Every row gives one point. The window is the flat piece filled in between its corners: a triangle in 3 columns, a solid with four corners in 4, and so on. A path goes straight from each point to the next, and from the last back to the first. List the points from which the path goes on through the window.

Window (4 x 4):
[[84, 4, 21, 13],
[-49, 5, 56, -36],
[8, 62, 4, 10],
[-22, -125, 7, -42]]
Path:
(1): [-18, -68, 23, 15]
(2): [-27, 3, 25, 47]
(3): [17, 41, 9, -86]
(4): [35, 15, -6, -19]
(5): [-1, 22, 21, 50]
(6): [-11, -78, 11, -3]
(7): [0, -57, 6, -62]
(8): [-17, 13, 29, -88]
(9): [-74, 13, 24, 27]
(10): [-44, 13, 45, 51]
(11): [18, 42, 10, -78]
(12): [38, -10, -19, -82]
(13): [4, -86, 36, 30]
(14): [-18, -57, 22, 17]
(15): [4, -11, -10, -84]
(16): [0, -61, 6, -64]
Through the window after points: 2, 6, 10, 12, 14, 16

Window (6 x 6):
[[-26, -34, 51, -78, 69, -38],
[-44, -44, 64, 76, 25, -35],
[-68, 52, -21, -18, 38, 12],
[64, 52, 38, -61, -94, -22],
[64, 13, 52, 26, -9, -13],
[40, -43, 0, 14, 6, -33]]
Path:
(1): [-54, -14, 3, 29, 65, -110]
(2): [-3, -6, 10, 40, 34, -70]
(3): [-27, -33, 51, 21, 25, 23]
(4): [57, -5, 36, -44, -84, 21]
(5): [47, 61, 40, -35, -48, -47]
(6): [-1, 54, 15, 31, 5, -58]
(7): [15, -38, 53, 8, -48, 41]
(8): [36, -32, 36, -79, -13, 34]
(9): [29, 41, 22, -46, -5, -34]
(10): [45, 20, 22, 24, -5, -64]
(11): [14, -18, 64, 41, -17, 53]
(12): [-17, -13, 17, -11, 48, 51]
Through the window after points: 4

Window (6 x 6):
[[-25, 48, -50, 12, -85, -24],
[-30, 21, 57, -23, -11, -58],
[60, -71, -29, 26, 36, 7],
[-98, 24, 7, -23, -46, -64],
[-31, -3, 0, -58, 38, 54],
[-46, 0, -2, 29, -79, 24]]
Path:
(1): [20, -15, -44, -40, -84, -20]
(2): [30, -59, -15, -31, -38, 55]
(3): [-19, 19, -9, 31, 1, -5]
(4): [-81, 40, 6, 26, -14, -23]
(5): [-55, 26, -6, -23, -82, -15]
(6): [-59, -4, 1, -32, -65, -71]
(7): [-121, 65, 7, 15, 10, -5]
(8): [-15, 41, 12, 42, -21, -15]
(9): [-26, -38, -38, 11, -95, -7]
(10): [52, -32, -41, -22, -99, -37]
(11): [-86, 32, 12, 65, -14, 15]
(12): [-20, 52, -11, 32, -20, 4]
(13): [3, -77, 44, -56, -32, -12]
(14): [-2, 9, -12, -16, -73, -37]
(15): [-64, 52, -55, 39, -33, 1]
(16): [-29, 28, -22, 60, 8, -1]
Through the window after points: 6, 14, 16
